Each row of a before or after table is a point. The points were changed in one or more steps. Then noise was added and the rows were shuffled. The steps act on how far a point lies along the listed directions, d1 being the first. Name the steps. A step turns or swaps two directions, mirrors them in a line or flattens them onto one, adds a multiple of one to another, or multiplies one. Angles are multiples of 10 degrees, from the lower direction toward the higher: turns from -170 to 170, lines from 10 to 170 but not 90. Use the fewest steps. Two steps may share a direction if one is a turn and the other turns, adds or multiplies; they go together, in the order done. Otherwise the lowest direction goes first.

Directions:
(1): [-36  30  -7]
(2): [29 37  7]
(3): [ 10   1 -47]
Before:
[[ 18  22 -11]
 [-49  49 -14]
 [  9   9  -5]
 [-43  -6  36]
 [ 10 -20  16]
 [-34  -9 -24]
 [  0 -17 -45]
 [-63  11  -3]]
After (8 x 3):
[[-51 -49  -6]
 [-11   6   5]
 [  8 -10  43]
 [ -7 -63 -15]
 [  6 -40  17]
 [ 21  17  -8]
 [-24  13  10]
 [ 12 -34 -44]]
Steps: turn d1 and d2 by -90 degrees; multiply d3 by -1

Directions:
(1): [-11  26   9 -11 -19 -15 -57 -44  11]
(2): [-23  45  40   6 -18  40  22   0 -16]
(3): [ 14 -10   7  -1  38   8  -8 -32 -62]
(4): [-10  13 -22 -52 -15 -25  43 -25 -10]
(5): [-27   9  24 -17  10 -44 -17  47 -27]
Before, 9 rows:
[[ -2  37  14 -15 -45   0  -9 -51  11]
 [ 13 -36 -31  -9  -1 -36  -7  48  48]
 [ -6  36   8 -31 -43  25  16 -40 -15]
 [ 25 -26  -5  49  16  39   0  12  15]
 [ 16 -10  -4  30   6  15  35   6  -2]
 [  8 -30  -9 -10   5  33  25 -21  24]
 [  1 -38 -50 -49 -22 -62 -11 -15  40]
 [ -2 -14  -6   1 -12   8   5  28  18]
 [-16  42 -16 -25 -56  38  27 -59  31]]
After:
[[  0 -41   2  47  13   8 -14  90  24]
 [  9 -34  -8   5  -6 -14   7  72   7]
 [ 19  -2 -20  18 -17  25 -13 -46  39]
 [  4 -12   5   2   1  14 -30 -16 -10]
 [-43  38  75  12 -10  29 -25  25 -39]
 [ -1  33  44   6   8  31 -47 -35 -32]
 [  7  -2 -12  15 -10 -19 -25 -23  26]
 [ 15 -21  14  28   5   3  34  61  -4]
 [-11 -15  16   3  -7  19 -30   4  48]]
Steps: turn d1 and d2 by 150 degrees; turn d4 and d5 by 70 degrees; turn d3 and d4 by 130 degrees

Directions:
(1): [ 29 -31 -21  37 -14 -42  46  15  12  19 -35 -23  -6  18]
(2): [-18  -3  35  -9  26  19  46  30  21   1  32 -21 -55   9]
Before:
[[ 10 -29   1  -1  11  -4   9  14  10  11 -17 -17  -8   1]
 [-21  37  14 -37 -15  34 -95 -39 -17 -15  13  48  38 -36]
 [ 29 -37 -49  46 -44 -56  12 -10  -1  11 -64  -9  37   7]
 [  4   0  13   0  -2  11  -1  12  -6   9  18 -10 -16  -5]
 [-16   2  20 -28  18  27 -16  -6   1 -11  13  26  16   3]
 [-41  32  45 -42  30  53  16  16  11 -18  49  -2 -50  -3]
 [ 23  -4 -42  15 -37 -35 -37 -14 -15   3 -47  18  56   8]
 [  6  33  -6  -4  -2   6 -20 -10 -28  10 -14  10  27   1]
 [ -5  -6  10   6  11   1  18  -3   7   0  14 -13   0  -3]
 [ 13  -3 -24 -12 -13  -6 -14 -21 -14   1   1   6  25  -3]
 [ 10   6 -12  -5  -6   1 -25  -4 -11  -6  -6   8  23  -8]]
After (11 x 14):
[[ 25  -4 -20  14 -18 -13 -12   3  -6  -1 -21  -4  19  -3]
 [ 54 -63 -68  77 -49 -92  49  -4  15  25 -93 -29  35  17]
 [-17   5  20 -30  14  21 -15 -11  -1 -15  17  27  17   2]
 [  3 -26   3  -3  10   4   5  15   4   9 -11 -15 -11  -4]
 [ -3  17  -5 -10 -25   1 -63 -31  -6   2  -9  31  36 -23]
 [ -1   6  18  -9  -1  20  -8  10  -6   4  28  -4 -12  -9]
 [ 15  22 -15  11  -5  -8   2  -5 -25  19 -27   0  24   5]
 [-11  -2  18   2  17  10   5  -6   5  -2  20  -7  -1  -4]
 [-65  62  62 -79  46  96 -26   2  -2 -32  83  24 -39 -20]
 [ 51 -34 -64  58 -49 -77  10   4  -2  24 -83  -4  52  25]
 [ 26 -15 -34   7 -17 -27   0 -13 -10   9  -9  -1  20  10]]
Steps: add -1 times d2 to d1

Directions:
(1): [-24 -20  12   8 -27  27  28  -1  18 -18  12 -33  -8 -38  22  30  52  30
 -44 -21  16  48 -16 -36]
(2): [-21 -43 -40  14  42  11 -12  -4 -17  13  53   1  -7  18  48   0  -6 -27
  14  42 -11  44 -37   6]
(3): [ 32  19  33   4  57  32 -42  -8  34   8   1  45  -5 -22 -38   3  -7  14
 -48  15  -2  22 -37   0]
(4): [ -7  10  56  25  10 -25   0 -14 -21   1 -21 -70 -45   3 -21   2 -26 -14
  -3  34 -45  30   6 -12]
(5): [  1  35 -31  92 -15  14   5   9 -28 -33   1  31 -34 -16  -8  36   9 -11
   5  -7 -20 -24 -16   7]
(6): [-11   5 -29 -33  48  -5  19 -13  15 -19 -13   8 -70 -19  34  20 -48  -7
 -19 -43   7  -5  32  -6]
Before (11 x 24):
[[-20  -1 -19  16 -42  -1  24   3 -23 -23   9  -7  -2 -11  10  11  23   7
    8 -24   7 -45  11  16]
 [ -9   4 -51  -4 -12  -3  27  23 -10   7  19  19   6   8  37   2   9 -15
   31 -15   7 -33  29   9]
 [ -2 -28  18  13 -11  -3  -7   7 -15   8  23 -18  50  18   4  -8  44   5
   -4  33  -5  56 -45  -1]
 [  0  42 -24  44  -3  11   9   4 -27 -29  -2  20 -34 -19   5  21 -12 -13
   22 -19 -10 -32   5  25]
 [  3   8 -20  36 -16   4   1   1   9 -12  -6  35  26 -18 -11  18  25 -17
   -3 -23   3 -35 -13  -1]
 [-19  18 -49  28 -28  19  30   4   3 -36  -7  24  -4 -27  27  34  20   9
   -2 -59  31 -29  16 -15]
 [  3  12 -18  19  -9   9  -3  11   0  -9   0  55  16  -2 -12  11  -2  11
   -5 -38  -2 -44   1  14]
 [ -6 -13  11   9  17   9 -18 -11  17  -1  10   7   5 -13   9   5   0  13
  -23  10  15  21  -2 -12]
 [-19 -32  15  25  -5  29 -21   1   8  22  33 -36  63  16   7  -7  62  10
   -8  47  19  53 -39 -18]
 [ -4 -13   7   9 -22  15  -6  -9  -7  13  29 -12  27  14   3   0  36   9
  -17  38   1  43 -29 -19]
 [  1  13  -8  -7 -50 -16  33  14  -4 -14 -22 -17  11  10   9  -5  -1   9
   21 -20   2 -39  32  -5]]
After:
[[ -1 -23  46 -72  45 -44   2 -17   4  14 -20 -55 -10  20   7 -23 -37  -3
  -13  10 -11  50  17  -5]
 [  1  -4  14   8   8   0 -19  -8  11   0  -1  10  10  -7  -2  -1  -7  11
  -13   9  13   3   8  -6]
 [ -7   4  20  55 -24   6  -7   8 -19  -3   7   4  19   3 -24  10  16   8
   -4   4 -29  -7 -21   3]
 [ -2   5  20  45 -15 -10   0  -7  -3  -5 -12 -16  14 -13 -22  12  19 -22
   -5   6 -22  -7 -15  -9]
 [ -6  34  -5  96 -67  17   9  13 -25 -27  -9   6  30 -13 -24  27  51   7
   14  -8   1 -26 -15  -9]
 [ -1  39 -33  76 -21  26   4  13 -34 -31  14  34 -13 -22   5  27  17  -9
   24  -9  -8 -27 -18  27]
 [ -4   4   2   4 -41  -6  28  11  -1 -13 -10 -27   8   2  12   1  10  11
    6  -7  -1 -12  14 -14]
 [-18   2   6  28 -39  -3  16   0 -26 -17   7 -25  -3 -11  -6   9  24   7
    4  -4  -9 -31   2  13]
 [-16 -18  60 -72  55 -26 -13 -27  27  32 -26 -87  -7  24  -1 -28 -37  -3
  -15  25   5  43  37 -22]
 [ -1  -2  30 -54  18 -20   0 -26   5  18  -7 -39 -18  19   0 -13 -28   1
  -21  20  -6  32  21 -20]
 [ -2  11 -10  41 -29  -2  10  25 -26  15  19  -7  23  13   6  -2  28 -16
   33  26 -19 -13   2   6]]
Steps: flatten d1 and d2 onto the line at 130 degrees; multiply d3 by 0.7; add 1 times d6 to d5; turn d4 and d6 by 110 degrees

Directions:
(1): [ 39 -46 -26 -13  41  40  31 -37   1  23  -8  26 -18 -36   5  -6 -22   4
  54  -3  23   4 -27 -19 -14 -60  18  14  43  -6  61 -35 -30 -36 -27  15
  24 -23 -20 -26  31   4  24  -3 -31  36  38  16 -13  14 -18  33 -24 -19
  -5  26 -47 -23  30  14  20   5  -4  32]
(2): [-74  -6 -47  42 -38  19   8  -7  13  21 -35   7  -6  -4  31  54  49 -22
  42  -2 -25  12 -21 -32  30   4  39 -23 -30 -36  -9 -13   7 -29   3  -5
 -19  26  45  16  22   4  -3  -5 -44  37 -12  31  19  10 -22 -41  -6  30
  -8  32 -16  18 -18 -27 -32  34  32  24]
(3): [ -8 -17  22  28  44   5 -20   6 -11 -35  -4  -3  26 -15 -23  16 -23 -12
  42 -33  25 -36  32 -23  54   7  18   8  13 -22   5 -22  35  -5 -47 -31
  46  10  30 -36  20  -1 -13 -37  -7 -38 -13  -4  11 -13 -33  -5   4  18
  10 -21  28 -24 -27  30  16  78 -38 -66]
Before (8 x 64):
[[  1  -3   9   2  18  -4  -5   9  -1 -17   3   4   6 -11  -9   1 -14  -1
    9  -9  12 -13  12  -1  16   6   5  -1  13 -14  -5  -7   6   6 -16  -8
   19   9   3 -15   1   2  -1 -12   7 -20  -2  -3   2   0 -13   3   4   9
    1 -10  15  -9 -16  13  10  23 -18 -28]
 [ -4 -12  -7  -4  13  14  14 -10  -3  -7   1  11  -3 -15  -2  12  -8   1
   29  -7   5  -6  -2 -15  17 -15  10  -4  13 -13  16 -14   4 -14 -22   0
   10  -4   8 -19  13  -1   2 -10  -9   6  13   1   1   2 -10   2 -13   4
   -2  11  -7  -8   8   3   1  19  -2  -5]
 [ 10  17  12 -14 -15  -9 -11   9   5   1   8 -12  -3  12  -4 -11  -4  11
  -31   9  -8  13   2  14 -22  12 -12   3   0   9  -6  19   2  11   6   4
  -11  -1 -16  14 -11  -1  -1  10  14 -14  -8  -5  -1   3  18  -4  11  -7
   -1 -15   9   2  -2  -1  -4 -29   6   2]
 [-16   6  10  14   4  -6 -18   8   1 -13  -1  -3  12  -8  -5   9  -2  -1
    9  -9   0 -13  16  -6  23  14  12  -1 -11  -5 -12  -6  17   6  -8  -3
   11   8  19  -1  -3  -8  -4 -22   3 -17 -11  -2   5  -7  -7  -4   7   6
    2  -8  10  -1 -15   1  -1  31  -2 -25]
 [ 19  17  19  -4  -4 -20 -11  16  -3 -14  19 -14   6  14  -9 -12 -14   2
  -36  -2   2 -12  20  15   4  18 -20   5  -8  16 -21  19  13  25   8   0
    6  -1  -2   2 -23  -2   0   0  33 -27 -13 -20   0 -14  12  -1  10  -1
   -2 -18  29  -1 -13  11   4  -8 -22 -25]
 [  7  10   6  -8 -14 -12  -8   5   7   2  13  -7   0   7   0 -15  -2   8
  -20   2 -10   2   1   9 -14   4  -9   4  -9  11 -12   8  -2   4  13   3
  -16  -4  -8   5 -13   3  -5   9   9   1  -1 -10  -5  -2  16   7   4  -7
   -3   3   7  -1   9 -11  -2 -25   2   1]
 [  9   0  10  -5  18  -3  -9   0  -1  -7   6   2   0  -6 -19  -8 -20   2
    4 -11  10 -15  14   1  -4  -4  -3  11  13   5  11  -2   7   4  -6  -5
   12   0   5 -13  -3   1  -7  -7   1 -12  -2  -8  -7   0  -3   4  -2   6
   -1  -8   4  -6  -7  22   5  16 -23 -25]
 [-42  12   5  31 -15 -12 -13  16   3 -19  -8 -15  11  10  -1  26  10 -19
    4 -10  -5   3  16  -2  34  29   8 -10 -24 -21 -30   3  27   9 -10 -17
   -2  22  37   2   9  -1 -12 -13  -6 -20 -28   3  18  -5 -18 -18  15  24
    4  -6  26   2 -27   2  -9  43  -5 -31]]
After:
[[-36  15 -16   2 -33  -2  10   3   3   1  -1   2  -6   6  12  23  23  -2
   -3   7 -22  11  -8  -5   9  12   6 -18 -20 -11 -15   6   6  -3  10   5
  -25   8  17  11  -4  -2  -5   6  -1  13  -2   3   9   3   6 -24  -5  14
   -7  16  -1  15  -1 -22 -24  -5  22  12]
 [ 95 -34   0 -40  54  23  27 -28  -5  11  22  16 -16 -26 -11 -41 -56  16
   10  -1  37  -6 -11   6 -32 -59 -13  29  56  24  57 -16 -33  -9 -20  25
   37 -41 -48 -29   6   2  33   3  11   9  41 -10 -24   1   2  55 -17 -37
   -8   6 -29 -34  34  33  39 -25 -34  15]
 [ 18  -2 -12 -23   0   3  16  -6   7  13   5  14 -16 -10   8 -13  -5   8
   -8  15   1  14 -18  10 -26 -17  -5  -3  18   1  10  -1 -28  -1   9  17
   -6  -5 -25   3  -5   5  14  14   4  15  19   5 -10  12   6  16  -6  -9
   -7  11 -17   1  12  -4   5 -32   6  25]
 [-32  54  21   2 -58 -47 -20  35   6 -14  12 -31   5  46   3  -3  20  -3
  -76  17 -28  23  16  39 -11  58 -33 -15 -46  14 -66  44  16  44  40  -1
  -42  17   8  39 -33  -4 -15  19  36 -26 -36 -16   9  -8  27 -17  28  10
    4 -17  39  26 -18 -17 -22 -32  14  -9]
 [ -2  21   6 -10 -21 -16 -11  10   6   4   7  -6  -2   5   3  -9   6   9
  -29  14 -13   8   2  15 -15  14  -6  -4 -16  16 -19  11  -4  16  22  15
  -16  -1  -6  22 -23  -8   3   3  16  -2  -5  -5  -4   0  19   2   7 -10
   -3  -3   0  12   2 -15  -7 -25  16   8]
 [ 50 -23  13 -21  42  18   0 -15  -1  -2   8   4  -3 -19 -17 -20 -40  14
   18  -7  25  -3   1  -3 -15 -30   1  21  43   3  44 -14  -6 -11 -34   2
   31 -19 -27 -24  17   1  11  -7  -3 -12  18  -4 -11   5  -5  27  -4 -20
    1 -12 -10 -29  12  31  23   2 -20  -9]
 [ 30 -16 -15 -25  16  15  16 -22   6  23   4  17 -21 -17  -5 -16 -19   9
   13   3   8   4 -15   2 -36 -36  -2  13  27  11  40 -11 -25 -13   2  17
    3 -17 -20  -8   3   4  10  10 -14  25  24   4 -20  13   1  23 -17 -11
   -8  16 -34  -6  22  13   7 -19  -7  23]
 [ 33 -19   9  -9  30   7  -3  -9   0  -6  13   3   2 -18 -11 -19 -29   9
   19 -14  16 -14   2  -6  -5 -25   1  16  22   5  23 -17  -3 -11 -19  -2
   18 -14 -12 -25   7   3   2  -7  -2  -2  15  -7 -11  -1  -3  27  -5 -15
   -2   4  -2 -25  16  12  19   6 -21 -14]]
Steps: multiply d2 by 3; turn d1 and d2 by 70 degrees; multiply d3 by -1
